Each row is a point. The ring and each string are closed loops that go straight from each point to the next, and from the last back to the first. Before rounding, they use only three directions, however many columns there are. Count how often each string passes through the ring. Passing back the other way cancels.
In the rows, 128 means zero.

Ring:
[[146 159 150]
 [121 144 139]
 [ 96 107 109]
 [105 109  92]
 [136 153 106]
 [162 170 138]]
String (27 x 3):
[[123 117 109]
 [117 159 108]
 [118 174  94]
 [135 159  98]
 [145 125 112]
 [134 129 120]
 [134 162 118]
 [142 203 113]
 [152 198 109]
 [149 133 112]
 [142 163  98]
 [127 167  94]
 [112 175  94]
 [121 137 109]
 [119 145 113]
 [121 119 112]
 [110  85 101]
 [ 82  64  86]
 [ 72 104  90]
 [ 88 129 102]
 [ 72 104  95]
 [ 86 137 103]
 [108 140 112]
 [ 88 136  99]
 [ 83 107  89]
 [ 95 127  94]
 [125 131 117]]
Times through: 0
String:
[[154 195 144]
 [170 208 155]
 [164 197 148]
 [145 165 132]
 [148 137 128]
 [136 149 122]
 [138 194 114]
 [135 180  99]
 [133 114  97]
 [127 116 107]
 [122 134 111]
 [108 141  96]
 [ 96 122  75]
 [111 106  85]
 [126  99  95]
 [125 144  86]
 [130 197  99]
 [137 182 116]
 [163 222 126]
 [174 161 138]
 [152 122 131]
 [137 144 127]]
Times through: 2

Ring, 8 rows:
[[ 95 148 178  87 153 125]
 [ 85 158 185  71 150 147]
 [ 91 156 170  69 138 156]
 [116 144 121  84 111 158]
 [131 149  98 110 104 154]
 [135 163 102 139 115 143]
 [130 159 119 139 129 126]
 [119 147 141 121 140 115]]
String:
[[110 178 156 134 149 133]
 [120 137 132 107 130 122]
 [122 126 128  99 126 117]
 [109 155 149 104 137 136]
 [ 86 172 199 100 168 131]
 [ 84 149 201  78 166 120]
 [114 114 140  78 129 116]
 [109 139 146  88 132 132]
 [ 88 173 181  87 150 153]
 [ 54 203 235  61 173 180]
 [ 92 140 167  56 135 150]
 [110 127 137  71 121 140]
 [ 98 140 147  54 119 164]
 [ 93 176 155  73 125 184]
 [106 169 143  95 126 164]
 [126 126 113  93 113 132]
 [140 115  79  91  90 141]
 [137 152  83 114  94 163]
 [141 165  80 131  96 165]
 [142 127  85 113 100 132]
 [126 136 115 106 117 132]
 [120 191 129 142 130 157]
 [130 213 118 180 132 157]
 [141 150 100 144 118 123]
 [131 136 114 118 121 121]
 [117 161 138 123 135 133]]
Times through: 2
String, 31 rows:
[[120 121 129  89 124 120]
 [102 154 160  93 141 137]
 [ 81 183 197  90 161 153]
 [104 147 155  87 136 138]
 [102 130 155  70 134 133]
 [ 83 151 185  56 146 152]
 [ 69 180 204  57 154 174]
 [ 80 184 187  73 147 175]
 [100 164 155  87 133 158]
 [118 138 129  94 122 136]
 [125 111 105  69 101 140]
 [123 130 105  76 100 157]
 [126 141  98  86  96 165]
 [138 116  84  91  93 140]
 [129 130 106  99 109 136]
 [120 165 122 114 119 154]
 [125 193 111 139 115 173]
 [137 180  92 146 107 162]
 [147 158  78 146 101 144]
 [140 127  92 117 107 125]
 [123 144 122 110 122 134]
 [119 166 132 123 130 141]
 [125 138 120 110 122 128]
 [141 116  97 119 113 107]
 [136 131 112 129 125 106]
 [131 118 113 104 119 113]
 [115 151 139 108 133 133]
 [103 173 165 118 151 135]
 [ 97 161 186 115 167 112]
 [101 134 177  95 158 102]
 [112 115 150  83 138 106]]
Times through: 1

Ring, 9 rows:
[[147 122 102 148 125 117 126 104  89]
 [146 127 110 152 127 122 108 102  89]
 [124 134 132 142 139 134 103 137 103]
 [104 137 143 134 146 139 113 161 119]
 [ 93 136 141 136 145 135 127 158 134]
 [ 93 131 127 146 136 122 144 131 143]
 [106 124 109 147 128 112 161 117 136]
 [117 121 104 139 129 112 164 125 121]
 [131 120 101 138 128 113 155 125 105]]
String, 30 rows:
[[159 117  86 159 115 106 131  73  86]
 [160 119  96 140 125 116 129 112  73]
 [177 118  83 170 110 107 105  47  69]
 [167 122  89 177 110 108 100  41  82]
 [135 126 108 157 124 118 119  93 104]
 [129 128 118 144 133 125 121 124 103]
 [144 128 108 168 121 118 100  73  98]
 [152 130 108 180 117 119  79  51  93]
 [124 138 142 135 145 143  92 155  95]
 [104 137 150 112 156 147 121 205 108]
 [107 133 137 124 147 136 131 176 114]
 [ 94 139 155 113 157 148 123 208 118]
 [ 75 144 173  98 169 159 125 249 127]
 [ 95 135 145 116 152 140 137 196 122]
 [112 130 122 150 132 123 127 119 124]
 [104 133 122 166 127 119 120  91 140]
 [ 78 136 140 145 142 129 138 145 156]
 [ 78 134 142 124 149 133 153 182 147]
 [ 76 132 130 144 138 121 159 140 162]
 [ 99 125 102 180 115 101 151  55 161]
 [112 124 102 168 119 106 145  74 139]
 [113 120  91 177 111  96 157  50 147]
 [ 98 121 105 141 129 108 182 125 145]
 [ 99 125 123 117 144 124 171 180 127]
 [113 127 120 134 137 124 143 145 117]
 [127 123 102 158 122 110 139  89 117]
 [113 126 121 123 140 125 155 165 113]
 [110 125 126 107 148 130 164 198 108]
 [124 125 112 144 130 119 138 121 111]
 [147 120  88 174 111 103 125  48 105]]
Times through: 2
String (25 x 9):
[[ 93 136 147 118 153 141 134 195 124]
 [ 77 139 159 107 161 147 140 223 135]
 [ 97 133 137 125 146 133 141 174 126]
 [118 128 111 165 123 114 127  84 128]
 [103 128 111 172 121 110 137  74 148]
 [ 86 128 116 157 128 111 161 106 161]
 [ 89 128 128 124 144 125 166 172 139]
 [109 126 117 139 134 120 149 135 126]
 [129 121  92 175 113 102 138  53 126]
 [130 118  86 172 111  98 151  53 126]
 [118 126 114 141 132 120 143 129 116]
 [114 125 118 124 139 124 156 162 112]
 [127 124 107 150 126 115 137 107 112]
 [154 117  81 172 109 100 133  47  99]
 [161 115  86 148 118 108 140  92  78]
 [135 124 116 120 139 127 140 164  86]
 [123 128 124 124 141 130 136 164  99]
 [135 126 108 157 124 117 121  93 105]
 [117 129 127 129 141 130 133 159 108]
 [144 127 106 168 120 117 101  71  98]
 [154 130 107 182 116 118  76  45  91]
 [124 138 143 136 145 143  90 155  96]
 [100 138 153 109 158 148 124 213 109]
 [122 129 116 156 128 120 121 103 116]
 [120 131 118 164 126 121 111  90 121]]
Times through: 3

Ring (8 x 11):
[[140 192  98 138 109  97 175 172 137  92  99]
 [128 183 116 123 117  98 177 163 138 100 118]
 [112 145 140 108 127 110 151 127 135 116 147]
 [117 108 153 108 135 127 103  88 127 132 163]
 [120  92 152 112 135 134  84  74 125 135 164]
 [111  92 140 116 125 133  98  80 129 124 156]
 [105 132 113 124 108 115 154 125 140  98 127]
 [124 167 100 134 105 104 170 154 140  91 107]]
String (28 x 11):
[[ 71  88 147  97 119 126 142  86 141 115 169]
 [ 87 101 139 106 119 124 137  95 139 114 157]
 [ 59  75 143  97 113 129 144  79 144 110 169]
 [ 75  80 134 108 111 130 132  82 141 109 158]
 [153 123 118 141 122 128  83 101 122 120 124]
 [147 140 118 136 122 120 108 117 126 115 123]
 [ 95 134 120 116 110 112 165 127 142  99 134]
 [ 73 140 108 114  97 105 203 143 152  83 127]
 [ 90 163  94 126  92 100 209 163 152  76 108]
 [122 187  84 140  95  96 196 177 145  77  91]
 [103 192  87 130  93  90 224 186 151  72  96]
 [103 167 109 120 106 100 193 158 145  90 119]
 [129 165 113 128 115 106 157 147 136 101 118]
 [158 162 115 139 123 113 118 135 125 114 115]
 [112 167 116 120 112 101 181 154 141  97 123]
 [100 194 111 114 107  88 224 182 149  85 117]
 [110 204 114 114 112  85 222 188 147  89 116]
 [144 182 121 126 124 101 154 155 132 109 120]
 [154 163 125 131 129 111 121 134 125 118 124]
 [144 159 134 122 132 111 128 131 127 121 134]
 [ 90 137 152  94 129 109 168 123 140 117 162]
 [133 132 149 113 138 120 109 106 125 131 153]
 [149 133 138 126 135 123  93 105 121 130 141]
 [112 126 138 113 125 118 132 110 133 117 148]
 [ 80 102 152  96 125 122 143  95 139 119 169]
 [ 83  62 173  90 138 139  93  52 130 140 193]
 [136  70 162 115 145 146  38  46 115 151 173]
 [ 94  48 167 100 137 147  67  38 126 143 188]]
Times through: 2

Ring:
[[124 127  99  92  92 117 132 128 128 148 135 147 164  87]
 [ 93 109 113  89 126 105 114 123 121 145 134 132 161  99]
 [ 93  95 130 108 172  98 109 118  95 129 128 116 138 125]
 [106  73 138 126 187  91 111 109  71 122 126 123 118 142]
 [146 101 117 127 137 109 137 117  85 127 127 144 126 123]
 [154 133  99 109  95 124 147 128 114 137 131 149 148  96]]
String (24 x 14):
[[151 144  85  93  57 129 150 132 137 152 137 162 169  74]
 [115 105 104  94  98 107 124 120 120 151 136 153 160  93]
 [ 97  88 110  90 107  98 113 115 118 154 138 153 161  96]
 [127 122 111 107 127 115 132 126 109 134 130 133 146 106]
 [139 156 100 100 110 131 144 138 126 133 130 126 157  92]
 [ 80 106 109  76 113 102 107 123 133 155 138 137 174  88]
 [ 49  63 124  77 139  80  85 109 117 159 139 140 167 103]
 [ 95  93 121 100 144  98 111 117 105 140 132 132 148 112]
 [123 126 115 108 141 116 130 128 107 129 128 123 144 111]
 [111 127 121 107 161 114 124 129 104 124 127 109 142 117]
 [ 75  76 140 108 193  87  97 112  86 128 128 111 134 134]
 [ 82  62 136 111 177  83  98 106  83 134 130 129 133 132]
 [127 117 117 114 144 112 130 124  99 128 128 127 137 116]
 [139 128 123 127 169 118 137 127  87 113 122 112 123 129]
 [ 94  43 151 135 212  76  99  98  53 120 125 125 106 159]
 [ 78   7 156 133 210  60  86  86  45 130 128 141 105 162]
 [107  61 134 124 168  86 110 104  73 131 129 140 122 137]
 [144 129 113 119 138 120 140 128  99 124 126 127 134 115]
 [162 132 113 130 138 124 150 127  90 118 124 130 125 120]
 [159 101 115 133 131 111 143 116  81 126 127 150 121 124]
 [134  85 116 119 125 101 129 111  89 138 131 155 133 117]
 [131 100 112 113 121 107 130 117  99 138 131 149 140 111]
 [150 138 105 113 117 125 146 131 109 129 128 134 142 104]
 [176 172  90 111  87 143 165 142 124 129 128 138 151  88]]
Times through: 5
String (23 x 14):
[[ 96 126 104  79 106 113 119 130 136 150 136 134 173  85]
 [139 149 106 106 124 128 142 135 116 128 128 123 148 101]
 [124 127 112 105 132 117 131 128 111 132 129 126 147 106]
 [ 89  88 123  99 148  96 107 116 104 140 133 131 149 113]
 [ 56  54 138  97 177  76  85 105  93 143 133 127 144 127]
 [ 93  82 130 110 168  93 107 113  90 132 129 125 136 126]
 [ 74  47 148 120 206  75  91 101  68 127 127 120 120 148]
 [105  70 145 133 206  89 109 108  62 116 123 116 110 152]
 [145 131 117 123 150 121 141 128  94 118 124 121 129 121]
 [120  90 126 121 158 100 122 114  84 128 128 132 127 128]
 [128 103 122 121 151 107 128 118  89 126 127 131 129 124]
 [154 127 119 132 155 120 144 126  85 114 123 122 121 127]
 [143 107 126 133 166 110 135 119  77 116 123 125 117 134]
 [137 120 118 121 149 115 135 124  93 122 126 125 130 121]
 [133 107 131 133 182 108 130 120  74 112 122 115 115 139]
 [ 80  45 150 126 212  75  93 100  61 123 126 120 114 154]
 [ 55  35 154 115 217  67  79  98  67 129 128 117 122 151]
 [ 93 104 131 108 179 102 111 122  96 125 127 108 137 126]
 [130 136 113 109 139 121 135 131 108 126 127 120 143 109]
 [ 99  94 120 101 142  99 113 117 104 140 132 134 147 112]
 [107 101 117 103 136 103 118 119 105 138 132 135 147 110]
 [139 159 101 101 116 132 144 139 125 130 129 122 155  94]
 [ 87 111 106  78 108 106 112 125 133 154 138 138 173  87]]
Times through: 1
